Each row is a point. To make a cloud, some directions were put in groups of two or more. Within a group, all points are equally far from the middle, so they leave a hole (a ring in 2 directions, a hollow ball in 3). The other directions are filled evenly. Then the cloud was stretched, turned, moved and blurred a little. How many holes are there, and how many directions does each take, smallest first?
(in the rows, 128 means zero)

Cloud (13 x 2):
[[180 106]
 [158  75]
 [ 91 166]
 [174 135]
 [175 132]
 [111 187]
 [180 102]
 [154 167]
 [178  92]
 [135  80]
 [102 184]
 [179  96]
 [126  86]]
Holes: 1 (2)

Cloud (20 x 3):
[[ 92 189 170]
 [186 133 159]
 [ 82  88  91]
 [140  80 116]
 [144  81 115]
 [146 204 154]
 [175 110 164]
 [120  80 122]
 [132 182  80]
 [101  78 102]
 [164  94 109]
 [ 86 175 104]
 [ 80 108 121]
 [153 156  54]
 [160 181 123]
 [138 168  55]
 [ 74 107 100]
 [112 200 145]
 [ 74 113 108]
 [170 138  78]]
Holes: 1 (2)

Cloud (28 x 4):
[[133 183  66  90]
 [ 97 176 166 118]
 [166  82 106 134]
 [145 210  77  98]
 [135 171  64  88]
 [144  81 114 142]
 [149 111 146  68]
 [150  82 111 142]
 [164  81 107 135]
 [ 88  81 134 131]
 [121 100 187 101]
 [ 69 157 109 114]
 [139 120  92 151]
 [128 111 198 136]
 [127 205 125  96]
 [204  91 102 108]
 [ 99 142  89  88]
 [212 175 127  95]
 [217 114 114  81]
 [118 113 194 110]
 [132 191 146  93]
 [143 132 183 153]
 [140  61 146 137]
 [ 84  99 125 143]
 [ 68 140 125 146]
 [202 174 130  85]
 [147 191  63  96]
 [225 117 135 103]]
Holes: 2 (2, 2)

Cloud (46 x 6):
[[159 143 162  93 219 167]
 [ 70 180 131 154  78  66]
 [124 140  72 138 117  66]
 [164 152 101 159 137 129]
 [110 123 122 133 192  89]
 [ 48 121 139  93  82  71]
 [ 74 126 183 157 167 133]
 [132 114 146  66 134  54]
 [153 111 133  89  68 109]
 [141 163  49  82 100  89]
 [ 83 188 182 154 105 111]
 [116 158 171 119 141  86]
 [114 128 148 120  63 147]
 [ 92 207 109 137 113 136]
 [ 72 132 130  97 102 108]
 [116 177 179 131  95 153]
 [156 159 104  78 187 101]
 [ 93 149 164 144 196 164]
 [166 110  69  45 167 151]
 [111 180 132  93 153 186]
 [129 140 141 107  69  99]
 [110 230 108 156 117 119]
 [ 62 120  97  67 130 126]
 [ 54 161 147 164  36  59]
 [168  94 155 114 131 122]
 [102 193 140 133 193 108]
 [ 85 100 172 179  96  92]
 [178 181 133 140 128 183]
 [ 97 208  71  79  89 118]
 [145 169 148 135 107 166]
 [151 122 102 122 118  67]
 [181 147  99 146 140 146]
 [ 90 189 114 117 149 177]
 [158 116 133  56 132 138]
 [ 52 142 109  95  63  78]
 [193 159 144 146 182 152]
 [103 198 193 193 137 117]
 [ 62 141 183 163 122 127]
 [103 164 179 103 155 166]
 [152  93 182  91 218 112]
 [ 98 128 112 145 122 105]
 [173 192 166 144 140 167]
 [ 63 149 143 150 119  56]
 [146 121 168 161 152 109]
 [100 116 124 136  62 119]
 [ 59 175 178 122 188 120]]
Holes: 0
